Each row is a point. Each copy is the shape, with its points in the same order, turned, moved and blurred by noise. Is it also mirrored, or only turned?
In the rows, zero is written as 128.

Shape (6 x 2):
[[114  85]
 [114 147]
 [ 74 147]
 [148  98]
 [173 130]
 [ 92 119]]
Copy 1 (6 x 2):
[[ 99 130]
 [150 152]
 [146 195]
 [116  99]
 [151  87]
 [115 161]]
Copy 1 is: only turned
Copy 2, 6 rows:
[[ 99 114]
 [135 162]
 [103 187]
 [137 107]
 [175 117]
 [100 154]]
Copy 2 is: only turned
Copy 3:
[[129  79]
 [ 87 133]
 [ 53 108]
 [144 110]
 [150 155]
 [ 84  96]]
Copy 3 is: only turned

Shape (8 x 3):
[[115 130 114]
 [130 167  94]
 [123  95 123]
 [119  99 164]
 [156 197 124]
 [173  81 164]
 [161 163  99]
 [121 103 112]]
Copy 1:
[[136 136 112]
 [ 91 125 133]
 [163 117 110]
 [196 134 136]
 [ 85 135 175]
 [195  82 156]
 [ 89 101 152]
 [154 111 104]]
Copy 1 is: mirrored
Copy 2:
[[111 142 145]
 [ 86 104 120]
 [135 151 171]
 [170 150 155]
 [110  66  95]
 [185 109 194]
 [100  85 140]
 [118 140 161]]
Copy 2 is: only turned

Shape:
[[139 138 140]
 [119  89 145]
 [128 143 179]
 [173 134  83]
 [ 94 176 139]
 [159 111 125]
 [122 126 176]
 [122  76  89]
 [150  74  79]]
Copy 1, 9 rows:
[[122  97 119]
 [151 119 157]
 [145  62 134]
 [ 74 139 110]
 [159  86  77]
 [106 115 146]
 [154  72 141]
 [132 170 148]
 [107 173 152]]
Copy 1 is: only turned
Copy 2 (9 x 3):
[[110 148 140]
 [149 145 102]
 [ 83 148 113]
 [150 148 194]
 [ 79  93 136]
 [141 163 148]
 [ 99 148 104]
 [194 129 136]
 [196 149 153]]
Copy 2 is: mirrored

Shape:
[[109 117 105 129]
 [158 160  77 126]
 [151  96 173  73]
 [116  94 137  96]
 [129 169 119 171]
 [ 82 181 139  85]
 [139 108 137 119]]
Copy 1, 7 rows:
[[105 122 145 134]
 [105 156 142 196]
 [180 156 124 103]
 [148 136 157 116]
 [102 102 100 182]
 [179  90 169 173]
 [137 140 120 113]]
Copy 1 is: only turned
Copy 2 (7 x 4):
[[183 146 124 138]
 [196 138 135  72]
 [135  59 122 142]
 [166  99 119 158]
 [145 177 139  88]
 [150 128 207 133]
 [150 118 113 129]]
Copy 2 is: mirrored
Copy 3, 7 rows:
[[105 120 106 119]
 [139 165 146 102]
 [159  47 136 127]
 [124  66 109 119]
 [107 160 147 163]
 [ 72  91 182 112]
 [137  95 121 138]]
Copy 3 is: only turned
Copy 4 (7 x 4):
[[150 136 129 148]
 [159 172 145  82]
 [159  45 163 118]
 [158  93 142 151]
 [102 146  99  96]
 [ 90 130 187 133]
 [151  92 133 123]]
Copy 4 is: mirrored

Shape, 9 rows:
[[134 140 123 151  91 126]
 [111  82 110 115 104 160]
 [121 146 176 119  96  98]
 [147 158 189 175 101 109]
 [143  90 133 100 115  79]
 [166 112 133  91 149 167]
 [163 150  83 196 119 115]
 [ 83 178  84 108  83 102]
 [116 180 160 122 161 127]]
Copy 1, 9 rows:
[[132 154  94 130 127 151]
 [ 80  89 110 125 129 154]
 [159 147 105 132 177 112]
 [132 196 110 125 175  91]
 [145  91  69  88 148 106]
 [103  99  97 126  93  78]
 [136 208 100  75  94 152]
 [189 129 126 158 119 174]
 [159 151 158 134 133  88]]
Copy 1 is: mirrored
Copy 2 (9 x 6):
[[113 145 111 120 160 125]
 [126 103 173 124 170  98]
 [110 114  77 133 112 100]
 [ 95 117  47 138 150 144]
 [118 129 134 184 125  87]
 [186  93 145 153 145 138]
 [100 184 124 140 178 179]
 [109 181 137  79 101  99]
 [133 106 101 117  90 165]]
Copy 2 is: only turned
